Each row is a point. Before rounding, the points of a table are all equally far from one centre. They may lie mostly on one side of it. Where is the centre, to within rounding?

Points (8 x 2)
[[-55 -12]
 [ -8  20]
 [-41 -33]
 [-41  20]
 [  1 -25]
 [  6   2]
 [-54 -17]
 [-56  -5]]
Centre: [-24  -7]

Points (11 x 4)
[[-52  48  18  17]
 [-19 -33   4  40]
 [  9 -14  46   9]
 [-46 -22 -25  20]
 [ 12  30 -28  42]
 [-59   0  29  23]
 [ -7  26 -13 -43]
 [-38  -3 -23  49]
 [-60 -14 -10  -5]
 [-15 -24 -32  32]
 [-36  58  -9  -9]]
Centre: [-14  12   2   8]

Points (15 x 9)
[[-34   5 -42  22 -18   2  19 -18  19]
 [-19  -4 -59   5  -6  -1  27 -21   3]
 [ 18  14 -33  24   1  18  10 -14  21]
 [-20  -2 -31  -4  12  45  26   1 -19]
 [-12  25 -37 -16 -17  22  -9 -30   5]
 [-22  21 -13  18  23  24  14 -24  -9]
 [-50   8 -23   1   6  30  31 -12   6]
 [ -5  34 -40   5 -18  31  26 -18  14]
 [-27  10 -18 -23  -1 -11  20 -33  12]
 [-36   6 -45  12  21  11   0 -18  15]
 [ -7  26 -31 -13   7  28  42 -22  16]
 [-28  23 -39  16  24   5  29  14  13]
 [-27  14  -5 -20 -29   0  18 -17  -9]
 [-39 -11 -20  19   4   4   4 -25   8]
 [  1   9 -60  -9 -16  24  21 -19   3]]
Centre: [-13   8 -24  -3  -1  11  13  -1   5]

Points (17 x 12)
[[ 39  29   0  -5 -34   9  24  -8  -9   2 -25 -25]
 [ 27  14 -10 -16 -11  10  14 -41  -9  -8  18 -30]
 [ 29  22  -6  -8  -7 -10   8 -22   7  40   0  -5]
 [ 46  17  -1   2  20  -7  18  16  -7  -7  26  10]
 [ 42  17  -3   4  -6   3   3 -17 -25  18  26  -8]
 [ -7  18   4 -17  -4  13  -9 -11 -26  31  -4 -13]
 [ 41  27   3  16 -19 -12 -11   6 -15  21  10 -19]
 [ 43  43  10 -27  12   0 -19 -15  -6   3   6  14]
 [ 52  23   5   2  -2  -3  -9 -37 -17   9  10  -1]
 [ 43  -8 -12  -9  -7 -17  16 -20 -13  12   7   5]
 [ 19   5  17 -42  -1 -16  26  -5  -8  17 -12  15]
 [  1   3  15  -1 -17  12   9 -26 -10  19  28 -15]
 [ 17   3  17  10  12  10  10 -29 -10  -3  41 -19]
 [ 60  17  -2 -12 -10  -9   7 -10   3  22  16 -13]
 [ 16  -6   8  -4  -9 -27  19 -32  -2  -1 -18  19]
 [ 14  44  17   0 -21 -20  10 -13 -28   7 -16  -2]
 [ 11  35  26  -2 -11 -14   3 -31  -8  22  18 -11]]
Centre: [ 20  10  16  -6   6   0   1  -3   2  -7  -7 -15]
